Rows are points. Each copy is the shape, with its points in the same order, turned, moved and blurred by noise. Say if it was mirrored as well.
(in the rows, 128 means zero)

Shape (7 x 2):
[[115 132]
 [166 111]
 [171 100]
 [170 121]
 [ 58 193]
 [134 120]
 [156  68]]
Copy 1, 7 rows:
[[121 140]
 [104  84]
 [ 95  78]
 [117  84]
 [174 204]
 [109 118]
 [ 62  91]]
Copy 1 is: only turned
Copy 2:
[[132  94]
 [174 129]
 [186 128]
 [165 133]
 [ 54  75]
 [153 103]
 [204 100]]
Copy 2 is: only turned

Shape:
[[101 170 122 191]
 [199 119 233  92]
 [174 110 138 100]
 [ 90  90  81 151]
 [ 87 121 158 137]
 [126 143 176  95]
 [199  98 133 104]
 [180 125  86 112]
 [159  84 115 140]
 [ 61 128 103 191]]
Copy 1:
[[180 114  88 175]
 [165 161 229  73]
 [105 141 158 100]
 [104  61  93 147]
 [151  83 155 161]
 [139 132 192 150]
 [103 147 152  71]
 [ 86 157 108 106]
 [110 104 119  88]
 [154  59  82 184]]
Copy 1 is: only turned
Copy 2:
[[113  67 105 115]
 [123 243 114  56]
 [156 186 120 134]
 [146  94 174 172]
 [ 90 126 157 120]
 [ 87 177 122 118]
 [181 199 120 131]
 [178 158  97 169]
 [180 147 147 137]
 [112  50 159 141]]
Copy 2 is: mirrored

Shape:
[[ 65  98 111 105 161 108 129  96]
 [ 95 158 165  98 158 125  71 176]
 [105  86 191 157 100  99 154 121]
 [ 65  59  79  87 181 105 141 152]
 [142 122 207 130  56 111 114 159]
 [126  81 169  95 115 188 120  52]
 [130  94 106 138  92  58 199 169]
 [131 123 127 108 121 225 156  62]
 [ 87 109 146 105 193  59 198 124]
 [147  93 122 115  17 115 110  66]
 [104 161 134 154 158 154  96 142]
 [130 126 144 116 145  83 156  96]
 [165  77 182 148 120 119 107 111]]
Copy 1:
[[140 102 159 114 109  86  80 138]
 [ 51 108 174 111 167  95 168 106]
 [142  48 138 105 160 182 122 102]
 [170  79 180 140 114  49 112 158]
 [104  86 131 113 217 193 163 122]
 [102  92  77 144  73 189 146 156]
 [220 114 149 126 211 130 121 121]
 [129 139  54 150  83 159 137 121]
 [200  82 183  63 118 104 126  93]
 [121 132  94 144 175 223  61 182]
 [ 74 131 139 147 142 101 135  73]
 [157 121 155  92 121 159 120 107]
 [122  92 159 156 143 208 154 108]]
Copy 1 is: mirrored
Copy 2:
[[151 124 134  83 119  81 195  99]
 [ 93 152 128  61 100  76  83 107]
 [180 171 109 171  95  88 137  90]
 [ 91  94 131 102  99  69 222 119]
 [146 165  77 167 115 101  60  76]
 [173 127 181 133 165 148 135  47]
 [144 118  34 169  69 109 176 131]
 [157 143 166 106 152 211 156  67]
 [176 106 119  97  24  77 187 112]
 [187 120  59 160 209 133 126  68]
 [124 182 136  69 119 123 118 142]
 [192 111 108 105  89 112 142 111]
 [173 132 145 173 131 105  95 121]]
Copy 2 is: only turned
Copy 3:
[[ 69 112  94 100 135  92 158 144]
 [107 142 121 169 104  64  76 144]
 [134  99 117  84  71 117 141  58]
 [100 129  72 117 119  64 210 170]
 [153 130 110 146  63 141  91  44]
 [114  54  74  97 108 189 104 151]
 [140 188 113 103  92 130 211  63]
 [104  84 131  97 111 222 128 187]
 [ 83 168  91  40  96  66 168 129]
 [113 100  73 140 142 221 141  46]
 [116 119 171 141 128 102  98 147]
 [104 152  97  65 124 117 132 108]
 [178  99  89  91 118 135 104  92]]
Copy 3 is: only turned
Copy 4 (13 x 8):
[[136  92  98 118 132 120 153 132]
 [169 148 107 112 200 180  89 140]
 [109 119 107 145 126  73  77 205]
 [156 112  40 113 115  99 172 101]
 [119 173 125 123 150 107  26 194]
 [ 71  90 121 131  64 167  65 135]
 [169 191 105 155 115  21 116 160]
 [ 69 129 141 172  44 193  99 123]
 [221  96  82 161 114  93 141 174]
 [ 69 146 168  81  89  67  59 146]
 [115 125 128 172 188 156 122 132]
 [163 102 143 136 104  98 106 161]
 [114  91 119 154 130  88  35 143]]
Copy 4 is: only turned

Shape:
[[101 140 102 110 143 152 108 173 111 158 128]
 [163 153 138 111 138 123 105 150 135 108 129]
 [115 132 163 224 151 139 195 123 149 147 146]
 [105 124 157 136 132 152 147 173 119 113 106]
 [115  88 161 124 152  75 122 150 163 141 158]
 [ 91 152 147 136 132 125 111 134 158 153 155]
 [ 93  74 136 114 120 137 107 113 170 143 151]
 [171 131 116 121 135 144 159 105 149 145 152]
 [155 123 158 128 119 144 113 154  81 149  59]
 [ 85 134 163 110 140 121 127 130 154 156 148]
 [ 91  97  83 136  95 131 136  70  83 138 146]
 [ 85 132 152 118 113 119 147 172 119 150  84]
 [ 84 137 162 128 147 107 110 170 161 145   7]
 [183 137 137 155  94  97 127 138 172 145 137]]
Copy 1, 14 rows:
[[129 150 111 137 145 130 108 101 138  81  82]
 [143 131 124 157 103 110 140 159 118 101 113]
 [ 73 233 146  79 148 122 158 171 130 163 140]
 [138 168 142 134 152 123 134 140 109 150  69]
 [100 119 175 139 169 140 178 138 107  90 136]
 [ 92 162 161 143 115 124 132 115 108  95 127]
 [108 134 155 152 160 128 145  74 100 125 157]
 [129 154 100 111 113 111 170 122 132 121 152]
 [134 116 122 152 127 129 124 144 179 177  66]
 [ 86 149 160 140 125 125 149 100 102 105 106]
 [101 116  96  77 145 149  87  88  99 148 156]
 [117 151 149 133 133 160 135 112 123 136  55]
 [ 88 153 137 219 140 190 139 147 134 152  36]
 [155 155 148 132  99 161 163 165 149 122 167]]
Copy 1 is: only turned
Copy 2, 14 rows:
[[ 88 146 134  89 111 164 103 126 143 102 151]
 [161 122 159  95 124 151 135 132 123 120 121]
 [112 114 116 188 165 126  84  62 104  87  73]
 [103 129 129 132 105 131 150 112 129  74 116]
 [159  79  73 120 125 187 126  87 125 110 126]
 [111  91 135 113 110 166  88  85 141 124 118]
 [ 99  89  86 100 124 157 147  67 125 151 136]
 [142 152 132 139 150 142 118 101 103 169 119]
 [107 129 139 104  94 124 139 154  52  79 136]
 [113  89 121 135  96 173 111  86 140 130 135]
 [ 92 118  97 109 141  68  99  83 119 152 188]
 [ 98 117 104 131  65 133 118 129 127  81 124]
 [ 73  68 100 121  67 152 137 198 113  79  81]
 [179 123 112 100 119 133  98 100  89 139  75]]
Copy 2 is: only turned
Copy 3:
[[120 153  97  99 120 125 155 194 147 108 142]
 [116 144 130  94 129 126 102 148  92 125 154]
 [ 92 124 120 120 200 146 194  52 137 114 132]
 [ 99  98 150 105 132 134 151 144 135  96 148]
 [119 133 119 172 133  91 124 104 122 105 181]
 [110 141  78 111 133 120 127 107 138  90 139]
 [139 121  94 173 158 111 116 143 122  80 128]
 [149 144 108 108 204 141 123 133 103 142 146]
 [141 105 151  94  92 166 174 161  94 125 139]
 [124 117  78 120 130 103 121 118 152  96 153]
 [189 158 126 137 164 113 154 146 145 103  53]
 [130 110 146 105 100 149 152 138 170  81 157]
 [ 91  87 134 138  49 207 127 139 160 116 154]
 [139 173 125 125 161 165 122  95  78  95 174]]
Copy 3 is: only turned

Shape:
[[ 45 178  87  99 163  78 111 179 176 105 119 133]
 [127  74 172 104 166 144 155 129 182  68 149 143]
 [101  73  81 112 172 104 106  98 104  86 169 134]
 [ 51  82 195 139 168 142 111  94 138 140 185 146]
 [162 200 180 105 170 154  84 185  57 133 112 118]
 [ 85 147 126  97  72 119 111 141 111 184  78 106]
 [140 144 132 129 101  61 167 134 178 163 143 125]
 [128 126 145  94  99  59 176  87 124  75 184 193]
 [115 134 129 157 173 112 124 129 136  62  84 206]
 [126  94 165  98  85  76 139 182 127 160  94 206]
 [160 150 159 103 171 151 133 113  73  91 130 180]
 [ 93 163  95 100 105 154  56 182 172 163 175 115]
 [137 165 146 110 103 183 175 117  58  72 181 110]
 [ 75 112  85  76  65  61  51 118 168  78 101 148]
 [ 98 106 165 154  71  84 101 192 125 155  74 120]]
Copy 1, 15 rows:
[[127 167 185 119 156  75 163 139  98  76 226 187]
 [146  74 128 120  80 112 155 152 128 144 215  85]
 [ 94 104 120 147 191  64 160 111 109 121 203  76]
 [144  88 182 110 159  86 221 145 105 197 152  76]
 [ 59 205 102  99  82 103 199 129 164 152 115 147]
 [115 143 182  90 161 106 104 143 145 115  89 173]
 [152  97 132 107 158 164 132 107 108 137 166 193]
 [148  98  82  50 195 156 156 134 108 120 210  99]
 [130 185 119 130 115 123 141 171  53 118 195  82]
 [175 118  99  47 116  94 123 146  79 116 112 160]
 [106 179  85  93 111 119 165 131 136 150 164  65]
 [ 69 115 213  92 122  99 175  68 113  82 140 172]
 [ 83 125 108  99 150 170 203 148 208  96 145  65]
 [ 64  98 171  62 178  76  76 158  57  81 197 149]
 [125 108 137 112 128 101 129 187  83 121  80 195]]
Copy 1 is: mirrored
Copy 2, 15 rows:
[[199 115  54  47 182 141 130 155  86 126 141 114]
 [172 173 120 142 102  99 100 193 110  94 171 188]
 [191 175 134 112 172  94 151 167 173 172 189 153]
 [210 160 201 112 148 132  62 180 118 113 159 141]
 [166  37 180 145 129 138 187  91  63 106 146 127]
 [109 103 142  96 149 227 130 139 116 140 125  88]
 [130 139  83 107 102 154  72  93 138 134 141 118]
 [139 125 117  67 117 113  70 118 175 156 157 233]
 [139 109 128  93 158  43 133 174  97 142 106 160]
 [ 85 141 122 120 159 166  81 114  56 177 127 181]
 [134  92 192 113 132  87 164 119 114 105 154 189]
 [228 131 104 127 186 214 152 112 123 109 100 120]
 [147  41 163 150 138 143 139 141 194  66 185 189]
 [165 149  72  64 141 190 146 192 150 211  90 168]
 [118  94 120 147 146 187  77 167  83 184 112 107]]
Copy 2 is: only turned

Shape, 17 rows:
[[135 148 113  84 140  85 180 141 172 157 139 136]
 [111 149 109 151 112  91  80 173 136  96 178 163]
 [ 77 136 107  80 100  86 190 144 148 149 156  95]
 [125 125 155 157 180 195 128 185 152 132  73 141]
 [ 99 196 139 165  82 168 115 150 213 147 168  78]
 [104 162 176 165 171 145 134 130 151 118  95 132]
 [182  88 179 119 165 129 166 153 202 163 160  79]
 [182 198  88  78 124  97 126  84 121 121  84  89]
 [105 169  55 106 170 113 109  85 123 182  91  93]
 [100 153  87 108 123 180  81  92 208 158  70 166]
 [105 161 158 165  84 178 126 115 146 194  95 123]
 [166 134 121 192 182 153 185 117 107 136 186 185]
 [106 148 158 146  86 196 165  98 160 107 181 121]
 [171 136 146 121 140 198 113 149 121 161 129 169]
 [168 160 137  81  76 194  86  95 157 115 176  94]
 [107 107 151 128 180 152 166  91 137 145 141 151]
 [152 104 151 185  73 194 132 168 185  95  89 159]]
Copy 1, 17 rows:
[[160 159  94 196 116 104 151 142 131  92 125 137]
 [130 125 160 159  82 188 189 147 117 145 175 134]
 [151 172 140 188  95 110 133 104 114  69 128  84]
 [ 54 139 153 128 169 118 173 127 177 146  97 185]
 [140 163 121  72 110 120 150  68 165 122 209 124]
 [ 84 135 164 109 157 116 142 166 162 105 143 161]
 [185 152 128 135 125  55 152 139 203 162  92 126]
 [142  56  85 153 150  88 109 139  63  92 147 141]
 [ 76 101  63 161 155 100 134 151  89  98 137  67]
 [ 56 126  46  78 110 133 183 126 112  86 114 152]
 [ 93 158 106  76 148 158  90 101 151 115 124 135]
 [102 201 144 159 127 111 119 211 112 202 140 169]
 [136 199 165  66  90  97 122 113 102 130 143 146]
 [122 147 120 108 172 149 166 131 111 179  86 178]
 [184 119 117  52 119 103 157 101  62 152 135 133]
 [102 183 140 126 127  92 140 197 126 121  89 125]
 [ 93 133 147  93  73 132 137  89 165 163 106 225]]
Copy 1 is: only turned
Copy 2 (17 x 12):
[[184 129 181 110 199 139 129 105 115 132 120 127]
 [ 91 166 191 123 100 110 141 156  74 136 129  95]
 [193 114 209 139 168 165 162 122 121  81 106  98]
 [ 96 123 116 134 118 124  91  89 195 142 160 161]
 [143 209 156 180 140 194 163 173 147 111 195 154]
 [141 152 139 187 118 105  93 113 164 153 136 170]
 [189  92 139  88 187 127 102 198 163 133 168 158]
 [170 125 106 159 165 131 151  94  30 112 105 191]
 [204 153  93 158 131 106 130  61  76  71 145 116]
 [173 165  77 151 107 172 157  58 115 186 165 119]
 [181 193 106 154  94 177 114 127 162 113 122 162]
 [116 183 122 102 173  45 129 151 168 136  77 115]
 [141 170 123 184 144 161 180 192 178 136  97 126]
 [105 151  75 109 140 142  89 130 147 149 108 127]
 [123 138  68 176 150 190 160 202  79 135 123 134]
 [179 127 112 157 147  97 110 130 178 145  98  98]
 [ 96 143 124 103  78 176 177 141 199 177 126 192]]
Copy 2 is: only turned
Copy 3:
[[154 102  70 150  97 178 102  98 162 124 155 123]
 [ 84 125 116 181 113 133 143 124  76 115 206  78]
 [160 144  66 152 124 231 101 119 118 124 150 124]
 [ 78 126 102  80 120  83 150 118 138 181  95 132]
 [139 158 129 184 135 151 121 143 112 249 182 123]
 [142 111 122  83 122 105 156 142 126 173 138 101]
 [159 140 119 173  71 124  85 102 173 165  67 106]
 [198  68  57 180 200 108 134 116 153 110 165 136]
 [159  56  53 136 163 128  90 181 116 124 161 183]
 [124 144  60 104 141  70  89 144 151 171 220 186]
 [144 159 113 135 128 126 179 181 148 188 157 184]
 [134  73 192 129  70 128 153  76 102 111 132 168]
 [166 187 183 135 144 153 129  97 116 172 167 144]
 [ 83 128 143 141 134  93 150 108 173 132 134 172]
 [147 177 155 208 203 106 101 112 159 155 175 148]
 [155 127 145  85 100 133 105 125 139 112 127 149]
 [106 203 100 132 107  69 186  72 109 187 142 140]]
Copy 3 is: only turned
